Rows are points. The points of each table are mixes of a few directions, plus a little noise. Count the directions of each table, and those that both share. Where both have some left over, give the other angles between the two spaces (their principal angles), to ten degrees, smallest first.

First:
[[-25.4 -22.7]
 [ 13.7  12.1]
 [-18.5 -16.4]
 [ -8.8  -7.9]
 [ 30.4  27.3]
 [  2.8   2.7]
 [  5.4   4.6]]
Second:
[[ -2.2  -2.4]
 [-25.0 -22.5]
 [ -9.6  -9.3]
 [ -9.3  -8.5]
 [ 24.8  22.4]
 [ 21.7  19.3]]
Directions: first 1, second 1, shared 1

First:
[[ -2.1 -15.0 -43.5]
 [ -4.9   6.6  19.3]
 [  0.6   5.1  15.4]
 [-12.8 -12.4 -28.3]
 [  0.1   5.8  20.6]
 [ 19.7   8.3  17.4]]
Second, 5 rows:
[[-15.1  20.0 -16.2]
 [-13.9  19.4 -15.3]
 [ 13.1 -17.9  14.2]
 [ 21.2 -28.7  22.6]
 [ -4.2   6.3  -4.3]]
Directions: first 2, second 1, shared 0; angles 60

First (9 x 6):
[[ -0.7  10.0  -9.8  -8.3  -9.9  -7.2]
 [ -8.6   2.3  15.4   2.9 -17.1  10.5]
 [-17.0  10.1   4.3  14.7 -12.1   2.3]
 [-23.9  -6.1  21.5  11.3 -11.7   5.2]
 [ 45.5  -3.7 -36.3 -31.4  30.1 -15.5]
 [-27.9 -15.1  24.9   5.5  -9.0   0.1]
 [-20.5  -0.3   1.2  17.0   3.9  -6.7]
 [ 47.7   3.4 -25.3  -5.9  30.5   6.4]
 [  5.3  -0.7   4.1  -5.7  -4.7   5.0]]
Second:
[[ 39.6   0.8  36.8  16.8  12.7 -39.9]
 [ 14.8  -0.7  12.9   6.1   3.8 -14.4]
 [  4.4  -0.4   5.0   2.4   1.8  -5.3]
 [-31.4   1.2 -29.2 -12.3  -8.3  31.0]
 [-20.6   0.5 -18.7  -8.1  -5.1  20.9]
 [ -8.9  -0.6  -8.5  -2.9  -3.2   8.7]]
Directions: first 4, second 1, shared 0; angles 70

First, 8 rows:
[[  1.8   1.0  -0.7 -18.4  -4.6  -4.5  12.1   1.4  21.5]
 [ 10.0  -6.5  13.8  -9.1   8.6   2.3  -6.6   3.7  -7.0]
 [  6.0  15.6  20.2   7.7   2.5   6.4 -10.9  25.9   1.1]
 [ -0.6  14.4 -17.4  -3.3   6.5   7.8  16.0  -3.4  -0.8]
 [ 20.6 -23.2  11.6 -35.2  14.1 -21.0  32.7 -40.2 -30.5]
 [-24.4 -22.9 -14.3  44.5 -12.7  11.1 -55.4   3.9  -5.2]
 [-20.7  10.5 -16.2  26.1 -22.6 -11.3   8.4  -5.9  10.4]
 [  7.3  11.6   2.9 -12.3   7.6   9.7   3.4  14.5  10.3]]
Second:
[[-22.8   5.4   6.3 -14.0 -14.1   5.4  30.5   1.2  -3.9]
 [  2.7  -0.2  28.6 -12.6 -24.0  17.4  12.4 -26.7  23.5]
 [  3.1  -0.5  -8.4  12.7  50.9   7.2  -4.1  -1.9   5.2]
 [ 25.8 -22.1   4.7   0.7 -36.7   6.7 -11.3 -14.6  18.8]
 [-11.1  12.0  -9.6   3.8  22.5 -10.2  -2.8  14.7 -16.2]
 [ -1.7   5.9  -1.3  -1.1 -13.8 -11.7  -8.3   9.1 -10.9]
 [-23.1  -4.9 -25.8  -4.5  -8.4 -10.0  24.5  28.0 -25.4]
 [  1.9  12.5  -8.3  14.3  50.5  -6.7 -19.4   6.6  -7.5]
 [ 24.7  -8.2  13.3   1.3 -27.1   2.0 -21.0 -16.1  16.5]]
Directions: first 5, second 4, shared 0; angles 50, 50, 50, 70

First (10 x 11):
[[ -0.6  -9.0   2.5  -0.3  -3.1   0.0   9.5   0.2  -1.7  -1.1   0.0]
 [ 15.4  -7.9  15.5 -12.8   9.7  16.8 -15.3 -23.7  16.6  15.8  -0.2]
 [ 10.5   9.7  30.5 -22.8  14.7  12.7 -24.5 -17.0  40.2  32.3  10.0]
 [-12.5  28.9  -7.4   4.9   0.5 -14.1  -8.9  20.0   2.5  -1.3   5.1]
 [-18.1  -8.4 -24.8  21.3 -18.4 -19.4  35.0  27.6 -35.0 -29.8  -5.1]
 [  2.0  46.0 -31.1  13.0  12.4  -4.0 -46.3   2.7 -11.5 -10.1  -6.2]
 [ -1.1 -27.9  -8.1   8.6 -11.4  -0.3  27.7   0.6 -22.4 -16.5  -7.0]
 [  6.0 -32.8  18.7  -9.1  -4.3   9.5  22.0 -12.2   6.5   7.3   0.8]
 [-11.6  32.3  -6.5   3.6   2.4 -13.7 -13.7  19.1   5.8   1.2   5.8]
 [ 10.4 -31.4  11.2  -6.1  -2.1  12.8  14.3 -17.6  -0.3   2.8  -3.4]]
Second (9 x 11):
[[-10.3 -19.4 -41.5  -6.9 -24.6  -0.3 -30.8 -10.0  20.0 -31.5  54.0]
 [ -9.3  23.0  19.2 -12.6  -1.9 -20.2 -12.7 -22.4 -36.0 -17.5   6.2]
 [  1.1 -35.7   2.3 -16.5  15.6  12.2  26.9  16.6  17.5  35.1  -7.2]
 [ -6.1   9.3   6.0   7.9 -12.2  10.9  -7.9  12.3  -2.8   5.0 -25.9]
 [  1.2 -34.8  -5.7 -11.0  14.5   1.7  26.9   4.6  23.2  34.2  -1.9]
 [  5.5   1.1  -8.4   3.0  -9.1  -8.3   1.6  -6.1   3.8   7.3   0.9]
 [ 15.4  19.1  -0.6  19.0 -10.8  -3.3   0.6   2.9   1.0   7.2 -19.7]
 [-12.8  16.3  14.2  14.2  24.0   1.8  -4.1 -12.8 -12.0 -32.0  -0.6]
 [ 17.7  21.6  15.8   2.8   4.1   6.7   2.0  12.7 -15.7  -8.4  -5.8]]
Directions: first 3, second 6, shared 0; angles 40, 80, 90

First (9 x 14):
[[  8.3  40.7   0.2   3.1  -9.6  11.1  -5.7  -6.5  -6.3  16.4 -13.9  -1.9
    7.1   2.8]
 [  1.4   8.7  -3.2  17.3  24.1 -32.8  22.8  18.7   4.6 -10.1 -18.9   7.1
    5.5  12.8]
 [  5.7  -6.9  12.0 -18.3  -5.8  25.1 -38.0 -25.0 -16.6   9.3  11.8  16.8
   -4.2 -12.3]
 [  8.7 -30.2  10.4   3.7  10.5 -29.8  21.3  20.8  12.5  -9.3 -10.1   8.0
    6.5  16.1]
 [ 12.5  -4.6   2.4 -12.4 -19.3  14.0  -8.3  -4.9  13.6   6.6  -0.7  10.0
    7.6   5.9]
 [ 17.7  16.1  19.8  -6.7  -8.2  23.8 -24.0 -15.9   4.8  22.0 -26.7  27.5
   24.3   5.9]
 [-11.2 -16.6 -34.6  -7.4   5.5 -19.7   5.4   4.9  -2.7 -32.3  44.5  -5.8
  -34.1  -9.4]
 [  3.0  -5.9  -3.8  -0.9  -0.1 -23.7  13.4  12.1 -16.3  -7.1  17.8 -18.4
  -20.0   2.3]
 [-45.7  -2.2  -3.5  21.9   3.1  31.8  13.0  -4.6   6.4   4.5  -3.9 -43.4
    8.0 -24.7]]
Second (9 x 14):
[[ 27.0  -8.0  23.5  -3.9  20.8  29.3   4.4 -16.5 -27.9  29.0  -8.5 -15.1
  -16.7  -5.8]
 [ -5.4  14.3  -2.2  -4.7   1.0   9.3   5.3   7.6  27.3 -10.2  14.7   8.6
    1.5   0.9]
 [-25.1  12.9 -16.3  -2.7  -8.8  -1.3 -13.3   8.1  16.0  -7.7   9.7   2.4
    4.5   4.3]
 [-44.3  14.0 -24.3  -7.8   1.8  15.9 -46.4 -10.1 -25.9  27.3   1.7 -27.5
   -5.9   0.4]
 [-21.8  12.6  -4.9  -0.1 -20.5   4.7  -9.4  19.7  34.0  -8.9  11.9  20.8
    6.7  17.2]
 [-21.5  -0.3 -30.6   3.1  -3.3 -38.4  -7.8  -3.6  -7.8 -19.4  -0.4 -12.4
   12.3  -9.5]
 [ 20.1   3.4  18.4  -2.2   2.7  15.0  21.5   7.7  24.4  -6.7   7.3  15.7
   -2.5   3.1]
 [ 25.8 -15.6   6.3   3.8  15.4 -14.4  16.2 -15.2 -26.6  -0.5 -11.7 -13.8
   -2.3 -15.3]
 [ 43.8 -32.8  29.4  14.8  -9.9 -20.8  30.2   2.8 -13.2  -4.6 -22.9  18.0
    1.9   6.3]]
Directions: first 6, second 4, shared 0; angles 30, 30, 50, 90

First:
[[-12.3 -10.0   6.0  -9.9 -21.0  -1.9  21.4  -1.7  15.5   2.9 -11.7 -12.6
    6.4   8.8 -13.1   5.6  15.7  18.5   2.4 -21.2]
 [  9.1 -14.6  -9.3   4.9 -14.6 -11.5  27.3 -19.4   6.5  -0.6  -6.1   0.2
  -14.9  13.3   1.8 -22.4 -14.1  17.2  -0.6   9.5]
 [  1.4  -0.4   1.1  -4.2   6.2  -3.2   5.4  -6.6   0.0  -0.8  -1.6  -1.0
   -9.0  -1.1  -6.7  -4.1   6.3   0.3  -8.1   5.9]
 [-12.8   3.5   9.2 -16.5   4.4  -5.3   6.8  -4.7   5.8   3.5 -13.0  -6.3
   -8.6  -6.0 -20.8   8.1  25.3   0.4  -6.6  -9.3]
 [ -5.6 -15.5   3.0 -16.6   2.8  19.7  16.3  -3.0  -1.3  -6.8  12.8 -11.9
   16.9   1.5 -14.1   0.5  21.2   7.0 -32.4  -6.0]
 [ -2.3 -14.4  -0.4 -27.6  -1.8  17.1   3.0  13.0 -16.2 -15.0  24.3   8.8
   37.1  11.7  10.8   1.3  -2.8 -20.3 -35.4 -14.3]
 [-10.8   0.3   8.5 -20.0  12.1  -1.8  10.1  -8.2   1.8   0.9  -5.8  -7.6
   -8.3  -6.1 -24.4   5.0  29.9  -1.0 -19.4  -4.4]
 [  4.7  16.5   0.3  25.7  21.5  25.9 -43.1  22.3  -9.2   0.8  19.0  -4.1
   16.3 -20.0  10.2  19.1  -2.0  -8.5  12.1   7.8]
 [-11.2  14.4   6.4   8.7 -19.5  -7.4 -10.7  14.2  14.4  10.4 -19.1  -5.4
    2.7  -1.8  -0.1  21.1   3.2   6.7  39.1 -22.0]
 [  1.8  -2.2  -1.2 -17.7  -5.1 -26.8  16.1 -13.9  -3.2  -1.3 -13.4  15.9
  -18.4  12.2   3.3 -16.2 -10.9 -12.4  -4.4   2.9]
 [ 39.7  23.2 -24.0  74.6  16.7  -5.1 -52.7   8.3 -14.6   2.2  13.5  22.6
  -19.5 -10.1  54.1 -19.6 -71.7  -6.9  54.7  51.2]]
Second (10 x 20):
[[  5.6   0.2  -0.7 -29.2  13.2  -5.3 -11.1  11.3 -27.8 -14.9  18.5  29.1
   16.2  10.1  21.4  -7.4 -18.1 -45.1 -29.2  -0.4]
 [  4.4   6.5  -0.9  -5.3  -2.9  -2.6 -19.2  19.0 -13.8  -5.1  11.4  19.5
   17.9   7.3  26.0   3.2 -24.2 -28.5   3.9  -6.5]
 [  2.6   0.5   2.1  19.9  30.6  20.6   1.4 -17.1   6.6   5.4   4.7 -25.9
  -18.6 -23.8 -30.6   0.2  33.0  27.4 -17.0  25.8]
 [  9.2   7.8  -0.7  11.7  37.3  24.3 -24.1   3.2 -14.7  -2.9  22.6  -2.5
    3.8 -19.2  -2.3   2.9   8.8  -8.8 -20.5  22.5]
 [  6.6  17.1  -4.3  31.2  -9.4   8.7 -44.0  33.2  -5.3   1.7  10.7   8.6
   24.4  -2.1  34.7  18.5 -30.8 -11.5  43.6  -6.8]
 [ -6.3 -13.0   3.7 -17.5   0.5  -8.7  35.7 -25.6  10.6   1.1 -12.7 -11.4
  -21.5   1.9 -28.2 -11.7  25.7  17.6 -23.5   3.4]
 [ -8.7  -8.4   0.9 -18.2 -33.9 -24.4  26.0  -4.1  11.9   2.2 -20.9   5.4
   -1.7  20.9   2.9  -5.1  -7.5   3.2  14.4 -22.7]
 [ -8.2  -8.1   2.0   3.8 -24.8 -11.8  32.6 -17.5  26.9  10.8 -26.6 -18.9
  -19.6   5.5 -22.0  -1.7  16.6  36.7  17.6  -9.1]
 [ -1.5   4.4  -2.8   3.6 -19.8  -8.1  -8.8  15.5   0.2   1.4  -4.6   9.0
   10.9   8.6  18.6   6.6 -19.1  -5.4  23.8 -12.6]
 [ -1.1  -4.4   2.9   0.6  12.3   5.1  11.7 -14.3   4.3   2.0  -1.4 -11.8
  -13.2  -8.1 -20.4  -2.9  19.7  13.6 -15.7  10.4]]
Directions: first 5, second 3, shared 3
